Each row of a before or after table is a point. The points were changed in one or more steps. Then noise was added and the rows were shuffled. The steps act on how far a point lies along the listed directions, d1 being the first. What was done? A step turns or swaps two directions, mirrors them in a line or flattens them onto one, adds a multiple of one to another, or multiplies one. Angles are multiples of 10 degrees, from the lower direction toward the higher: turns from -170 to 170, lines from 10 to 170 but not 90. Use the fewest steps. Two steps may share a direction if one is a turn and the other turns, adds or multiplies; they go together, in the order done. Otherwise the lowest direction goes first.

Directions:
(1): [-4.1 -1.4 -5.6]
(2): [-5.6  2.5  3.4]
Before (13 x 3):
[[ 0.5  0.6  0.8]
 [-0.3 -1.6 -2.4]
 [ 1.6 -0.6  1.9]
 [ 3.1 -0.5 -3.5]
 [-0.8  0.8 -0.1]
 [ 1.0 -1.1 -1.1]
 [-1.0  1.0 -1.5]
 [-1.0  0.3 -1.3]
 [ 2.9  0.3  3.6]
 [ 2.6  0.8  6.9]
 [-1.5  0.4 -0.9]
 [-2.9 -0.2 -1.3]
 [ 2.3 -0.8 -0.4]]
After:
[[ 2.3 -2.1 -3.3]
 [ 1.7  1.2  2.6]
 [-2.2  1.0 -0.1]
 [-4.4  0.3 -2.6]
 [ 6.0 -1.7 -0.9]
 [-3.2 -0.1 -3.5]
 [-1.3 -3.5 -7.3]
 [ 8.7  1.7 10.5]
 [ 7.1 -3.4 -8.7]
 [-8.0 -0.2 -4.5]
 [ 4.9  0.1  5.2]
 [ 9.1  4.6 19.3]
 [-3.4  0.7 -3.6]]
Steps: multiply d1 by 3; multiply d2 by 2.5

Directions:
(1): [-4.8 -1.9 -3.5  1.6  3.5  6.8]
(2): [-3.8 -3.4  2.2 -2.1 -7.7  2.0]
(3): [-6.9  2.5  4.3  3.3  1.7 -3.7]
Before:
[[ 2.0 -2.0 -2.5 -1.1  3.6  3.2]
 [ 2.1 -2.1  0.2 -0.1 -2.9 -2.5]
 [ 3.0  3.5  3.5 -0.7 -4.8 -5.4]
 [-2.4 -0.2  0.8 -1.3 -1.3  0.5]
 [ 9.0  1.7 -1.8 -4.0 -0.3 -5.5]
 [12.7  1.0 -1.2 -4.2  1.8 -4.5]
 [ 0.9 -2.6 -7.0  1.3  5.2  9.6]
 [-7.1 -5.1 -1.2  0.8  0.7  5.0]
 [10.6 -3.3 -5.3 -5.6 -6.1  0.1]
 [ 3.6  1.4  2.9 -0.9 -3.8 -4.1]
 [ 8.0 -0.1 -2.6 -2.9 -4.5  1.1]
 [ 1.6  3.1  1.4 -3.7 -3.7 -2.1]]
After:
[[ 2.1  0.1  3.0 -1.7 -5.6 -3.0]
 [ 1.0 -3.2 -2.5 -1.1  2.6  4.0]
 [ 0.4  0.5 -2.4  2.5  9.4 -1.1]
 [ 1.2 -3.9 -0.5 -5.5 -9.4  0.5]
 [ 2.8 -1.9  0.1 -0.2 -2.4 -2.8]
 [10.5 -3.5 -5.1 -5.5 -5.9  0.3]
 [ 1.5 -2.5 -6.8  1.7  5.6  9.2]
 [ 0.5  2.0  0.4 -0.9  2.1 -1.9]
 [ 0.8  1.9  4.0 -1.1 -7.1 -3.5]
 [ 1.8  3.3  1.2 -3.4 -3.6 -1.7]
 [ 2.6 -6.5  0.5 -7.2 -9.5  3.7]
 [ 7.5 -0.8 -2.4 -3.1 -5.5  1.8]]
Steps: mirror d1 and d2 in the line at 160 degrees

Directions:
(1): [ 8.2  1.3 -4.0  0.6 -4.5  4.9  1.3 -4.1 -1.3]
(2): [-4.3  5.5  1.6  6.2 -3.1 -0.4 -4.0 -4.6 -3.4]
Before, 8 rows:
[[  2.6   2.7  -1.1   0.8  -0.9   1.8   2.1  -0.8  -0.4]
 [ -0.4  -0.6  -1.1   1.3  -0.4  -0.3   0.9   0.6   2.6]
 [ -0.3   1.1  -0.4   6.1  -5.6   1.7  -1.9  -2.6  -1.8]
 [-11.0   6.1   3.6   5.5   1.3  -2.7  -2.9  -2.3  -1.4]
 [  3.4   1.4  -3.3   2.2  -4.5   2.8   0.2  -7.1  -0.1]
 [  5.5  -0.5  -2.7  -4.5   2.6   2.7   3.4   6.6   0.8]
 [ -9.9  -3.4   6.9  -8.2   6.7  -7.4  -1.6   7.2   2.0]
 [ -4.6  -3.7   3.8  -3.7   6.7  -7.2   1.1   7.4   3.7]]
After:
[[ 5.8 -4.1 -2.4  0.6 -3.7  3.1  2.3  0.5  1.0]
 [-4.9  1.5  1.9 -1.1  4.8 -1.9 -0.4  8.1  0.0]
 [ 1.6  0.0 -0.7 -1.3  1.2  0.4  3.0  2.2  1.0]
 [ 3.5  6.7 -3.7  4.6 -5.1  5.2  0.5 -7.6 -2.8]
 [-0.6 -0.3 -0.8  1.9 -0.6 -0.3  0.2  0.8  2.0]
 [-9.8  8.6  6.1  4.6 -3.8 -3.4 -7.3 -5.8 -5.7]
 [-7.9  6.2  4.7  6.9 -0.9 -5.1 -4.8 -2.5 -2.5]
 [ 4.3 -4.6 -3.2 -4.9  0.3  1.4  4.1 -0.2  4.1]]
Steps: turn d1 and d2 by -90 degrees

Directions:
(1): [ 5.9  1.0  5.2  5.4  0.3  1.9 -6.2 -2.1 -5.2 -4.4  3.7 -0.5]
(2): [ 0.1 -1.4  8.1 -7.2  1.0 -1.5  0.8  5.5  0.0 -0.1  5.2  4.3]
(3): [ 2.2  2.1 -6.1  0.1 -6.1 -4.2 -2.8 -0.7  3.1 -1.0  5.8  6.8]
(4): [  1.3 -12.3  -1.4   2.2   0.7  -2.8   2.2  -0.3  -0.4  -4.6  -1.0   2.2]
Before (8 x 12):
[[  1.7   3.5  -1.3  -2.1  -4.8  -5.4  -5.0   0.4   1.2   1.6   7.9   6.2]
 [  3.1   2.8   3.3  -1.9  -3.0  -0.7  -5.9   0.5  -1.3  -3.9   8.5   6.0]
 [  2.3   3.5   7.3   4.1   5.3   1.9  -4.4   0.9  -5.1  -1.1  -0.3  -1.7]
 [  0.8   5.0   1.2   7.6   1.5   4.3  -4.8  -5.8  -0.4  -0.3  -1.6  -4.1]
 [ -1.9  -4.9   4.7  -7.6   6.9   2.3   4.4   3.5  -0.6   2.9  -4.1  -1.4]
 [ -3.0  -3.1  -5.2   1.9  -0.9  -1.5   2.0  -1.7   0.4   3.2  -5.8  -1.1]
 [ -5.1  -0.1  -2.6   4.1   5.1   4.8   4.3  -3.3   3.5   1.2 -11.1 -11.6]
 [  3.8  -4.6  -2.8   2.2  -2.7  -1.5  -0.5   1.2   2.2  -4.0   3.7   4.7]]
After, 8 rows:
[[-4.1 11.6 -7.3 -4.9 -4.7 -1.8  0.1  0.8 10.1  4.7  2.7  1.7]
 [-5.3 -2.6 -2.6  0.3  5.3 -1.4  4.5  2.0  1.6  3.0 -7.3 -2.1]
 [ 0.8  5.7  0.7 -2.0 -3.7 -1.4 -3.7  0.6 -0.2  3.2  3.5  3.9]
 [ 2.9 -2.0  7.9  0.4  2.8  3.3 -0.7  4.2 -1.8 -3.3  2.5  0.6]
 [ 3.4 -4.0  4.5  6.4  2.9  1.4 -4.7 -3.0 -6.9 -2.5 -1.0 -4.2]
 [-5.3  6.2 -0.6  0.9  2.6  3.9  1.2 -2.7  3.7  5.7 -4.8 -4.4]
 [-0.7 -7.2  4.0  3.1  5.0  3.5  0.2 -2.1 -4.5 -4.0 -4.2 -4.4]
 [ 1.2 -6.0 -7.3 -4.7 -1.6 -4.2  2.1  1.2  3.9  0.6  1.3  7.5]]
Steps: turn d1 and d3 by -110 degrees; swap d2 and d4

Directions:
(1): [ 3.8 -4.8  0.8 -2.6  2.6  2.7  1.2 -4.5  0.4  0.5 -9.3 -8.9 -3.4  4.6
 -4.5  0.6 -0.7 -0.6]
(2): [-7.1 -0.3  5.6  1.1  8.4 -0.5 -1.9 -2.5  2.0 -3.6 -1.6  1.0 -1.9  3.9
  8.7 -0.9 -2.1 -4.0]
Before:
[[  8.6  -3.5  -2.0  -2.7  -5.5   1.8   2.4  -1.5  -4.7   4.0  -5.1  -3.3
    0.6   1.9 -11.1   1.4   2.0   4.8]
 [-13.2  -5.6  11.1  -1.1  18.8  -2.3  -4.6  -8.1   1.7 -10.4  -9.3  -2.2
   -4.2   7.8  16.5  -3.3  -4.6  -9.1]
 [  7.8   0.9  -5.7   0.0  -8.0   2.9   2.7   2.0  -4.2   2.8   0.3  -3.9
    1.5  -3.9  -7.0   3.6   0.3   3.9]
 [  1.9   1.4  -3.8  -0.2  -6.6   0.4  -1.1  -0.2   1.4   2.5   0.4  -2.0
    0.8  -4.2  -2.0   0.6   1.9   2.1]
 [  4.4  -3.8  -3.3  -6.9   0.7   3.4   3.7  -3.8  -1.4   1.2  -9.4  -9.5
   -2.8   5.3  -7.9  -1.3   0.4  -0.9]
 [  5.3   5.0  -4.4   0.8 -10.4  -0.8   0.4   2.6  -0.2   0.4   5.3   2.2
    3.6  -5.1  -4.0  -1.5   0.2   5.3]
 [  9.5  -2.7  -5.4  -5.6  -7.3   0.2   5.9  -3.5  -0.5   4.0  -3.0 -10.0
    2.5   0.8  -9.6   1.7  -1.2   5.3]
 [  5.2   1.3  -1.9   1.6  -7.8  -2.3  -1.0   2.4  -4.5   1.0   5.0   2.8
    4.6  -5.4  -1.1  -1.6   1.0   4.0]
 [  3.8  -0.2  -2.6  -1.1   0.4   1.4   4.0  -1.7  -0.9   2.4  -4.8  -4.2
   -3.2   0.9  -6.9   0.4   1.6   3.1]
 [ 13.2  -0.5  -3.7  -0.7 -10.0   3.1   2.6   3.0  -3.1   4.6   1.4  -4.0
    3.4  -4.9 -10.5   1.6   1.6   6.4]
 [  6.9  -2.6  -1.0  -3.0  -6.7   3.8   5.5   1.4  -0.6   2.7  -4.6  -3.3
    5.4  -0.9  -8.3   3.2   2.9   4.5]]
After:
[[ 0.3 -0.5  0.1 -0.5  4.6  1.4  3.2 -2.3  0.3  0.5 -4.5 -2.5 -3.3  2.9
  -2.5  0.3  0.9  0.7]
 [-0.1 -1.8  3.5 -1.0 -0.1  3.0  3.6  0.7  1.2 -0.7 -4.8 -0.6  4.6  1.9
   0.2  2.4  1.6  1.2]
 [ 1.6 -3.1  3.1 -0.9  1.8  0.7  0.7 -3.3 -2.8  0.1 -4.0 -0.1 -0.7  4.9
  -1.8  0.7 -0.3  1.8]
 [-0.4 -4.0 -0.4 -6.5  4.9  2.1  2.3 -5.1 -0.8 -0.7 -9.2 -8.7 -3.4  6.8
  -3.5 -1.0  0.0 -2.8]
 [ 0.0  1.3 -0.4  1.3  0.5  1.9  1.1  0.2 -1.5 -0.3  0.1 -1.6  0.3 -0.5
   2.8  2.3 -1.4  0.0]
 [ 1.8 -6.7  0.9 -4.5  2.8 -0.6 -1.0 -4.7 -2.1 -3.6 -9.3 -6.7 -1.2  2.0
  -2.7 -1.0 -0.1 -1.8]
 [ 1.5  1.3  1.4  1.9 -3.8 -3.0 -2.3  1.5 -4.1 -0.6  4.6  3.9  3.7 -2.7
   3.7 -2.8 -0.2  1.7]
 [-0.3  6.0 -0.8  2.2 -4.8 -1.6 -0.9  1.1  1.1 -1.7  5.2  3.6  2.6 -2.5
   3.3 -1.8 -2.1  2.8]
 [ 3.7  0.3  3.7  1.2  0.1  1.5 -0.9  1.1 -1.5 -0.2  1.6 -0.2  1.1 -0.8
   1.5  1.1 -0.9  1.2]
 [ 1.5 -1.9  0.1 -3.5  1.7 -1.0  3.9 -4.7  1.7  0.6 -3.6 -7.8  0.9  4.0
   0.7  1.1 -3.4  0.8]
 [-1.1  1.7 -1.9  0.8 -3.2  0.1 -2.4 -2.0  2.6  0.3  0.0 -0.5  0.1 -2.5
   2.1  0.4  1.4 -0.1]]
Steps: flatten d1 and d2 onto the line at 10 degrees

Directions:
(1): [ 6.8 -7.8  4.3  6.6  2.7  1.0 -5.3 -0.8  2.9  3.2  0.7 -4.6  0.6 -0.7
 -1.0 -3.7  7.5 -3.9  0.4 -0.3]
(2): [-1.3  4.6  2.0  0.6  2.2  3.5  2.4 -6.7 -2.9  4.4  7.6 -7.9  4.4 -5.7
  2.3  5.0  0.6  2.0  0.7 -1.6]
(3): [ 5.3  0.5 -3.8 -0.8 -2.2  3.2 -4.4 -1.9  1.5 -3.2  1.4 -5.0 -3.6  9.7
 -0.7  5.8 -1.9  2.6  1.7 -7.6]
(4): [-2.7  1.5 -3.9  8.6  0.4 -2.9  5.4 -4.8  1.5  4.7 -2.6  1.3  2.8  7.6
 -0.3  1.3  0.3 -2.3  7.6  3.2]
(5): [-0.5 -0.5 -5.2  8.0  0.4  3.1  0.3  1.9  0.0 -1.9  1.9 -4.3 -4.9 -2.1
  7.6 -6.8 -8.0  0.7 -1.8  1.5]
(6): [ 2.0  8.5  2.0  2.1 -1.1  2.2 -2.3  0.0  8.8 -1.5 -3.9 -0.6 -2.7 -6.2
 -3.5  3.5 -3.4 -7.4  2.4  0.5]
Before:
[[  8.3  -4.5   6.3  -6.5   1.6   6.2  -8.4   3.5  -0.1  -5.3   3.4  -5.4
   -3.0  -5.0  -2.5   1.9   2.1   2.5  -4.7  -4.9]
 [  4.4  -3.1  -2.7   2.8   0.3  -4.7   0.2  -4.2   0.1   1.8  -1.9  -0.9
    1.9  10.4  -0.4   2.6   1.7  -2.4   7.4   0.2]
 [ -0.7  -3.6  -5.6   3.2  -0.6  -2.3   0.5  -1.6  -0.3   1.5  -1.7   3.1
    0.2   4.6   1.2  -2.0   2.4  -0.4   3.0   1.8]
 [ -0.4   2.5  -2.1   6.9  -0.1   1.6   0.8  -6.0  -0.1   2.0   0.1  -2.8
    1.8   3.0   1.7   1.1  -3.7   2.0   6.1  -0.7]
 [ -1.5  -0.4   2.2  -3.1   0.1   1.7   0.7   2.8  -2.5   0.9   0.3  -2.3
    0.9 -12.9   4.2  -2.2  -0.5   1.1  -4.8   1.3]
 [  9.0  -7.0   2.4   3.3   0.8   3.4  -8.2   3.3   1.6  -1.7  -0.2  -6.1
   -2.8   0.7  -0.5  -3.5   2.8  -1.9  -2.5  -4.6]
 [ -0.4  -3.5  -2.8   5.2   0.5   1.4   2.8  -4.7  -4.6   3.0   1.8  -1.4
    0.7   7.0   2.5  -2.5   4.3   3.6   4.0  -1.2]
 [ -3.7  -0.8   2.3   0.9  -2.0  -1.7   1.4   5.7  -0.5   0.8  -3.0   3.0
    0.1  -5.1  -1.2  -4.6  -1.1  -1.0  -4.6   5.0]
 [  0.5   0.0   4.0   2.6   1.1  -0.1   0.4  -0.8  -2.5   3.1   3.4   0.8
    2.6  -9.4  -0.5  -3.3   5.6  -0.8   1.2   0.6]]
After, 9 rows:
[[  1.8   3.8  -3.9  -1.7  -2.1   1.1  -2.4  -3.9   3.5  -0.4  -0.2  -0.3
   -0.5   2.0  -3.2   5.3   1.3  -1.8   3.7  -2.4]
 [ -3.5   1.9  -0.9  -1.1  -2.9  -4.9   5.1  -0.9  -3.0   1.6  -2.9   9.9
    2.6   2.3  -3.3   0.1   4.1   0.9   5.9   0.9]
 [  3.9  -4.3   1.3  -3.7  -1.7  -0.9  -5.0  -3.0  -0.7  -2.2  -1.8   1.3
    2.2   8.2  -4.9   2.5   2.4   4.3   2.8  -5.9]
 [  5.4   3.2  -4.5  -5.2  -2.4   0.6  -3.3  -0.5   0.5  -4.0   0.3  -3.7
   -4.1   4.7   1.1   6.3  -5.8   0.3   1.3  -5.5]
 [  3.2   2.6   1.0  -4.7  -3.3   0.8  -2.0   0.1   3.2  -4.1  -6.4   5.2
   -4.0   5.6  -7.5   4.7   3.1  -1.3   4.2  -4.8]
 [ -3.0   2.2   2.3   6.4  -1.6  -1.0   4.6  -1.6   0.0   6.7  -1.0  -1.5
    3.4  -0.8  -2.2   0.9   2.4  -1.7   1.9   4.4]
 [ -3.6   0.0   7.4 -11.4   2.0  -1.6   3.0   6.3  -4.3  -2.3  -0.7   8.2
    3.9 -11.2  -3.0  -0.8   2.1   2.1  -4.6   4.8]
 [ -2.1  -4.9   2.3  -0.2   1.1  -5.9   4.1   1.2  -1.3   5.3  -6.0   5.7
    6.0  -3.1  -0.3  -1.9   6.3  -1.3   2.2   5.1]
 [ -2.3   5.3  11.4 -22.0  -2.0  -4.8   0.8  -0.3  -3.3   1.3  -3.9   9.7
   10.4  -3.9 -13.8  13.3  10.7   0.0  -1.5  -2.6]]
Steps: turn d1 and d5 by -140 degrees; multiply d5 by 3; turn d2 and d6 by -140 degrees; turn d3 and d4 by -70 degrees
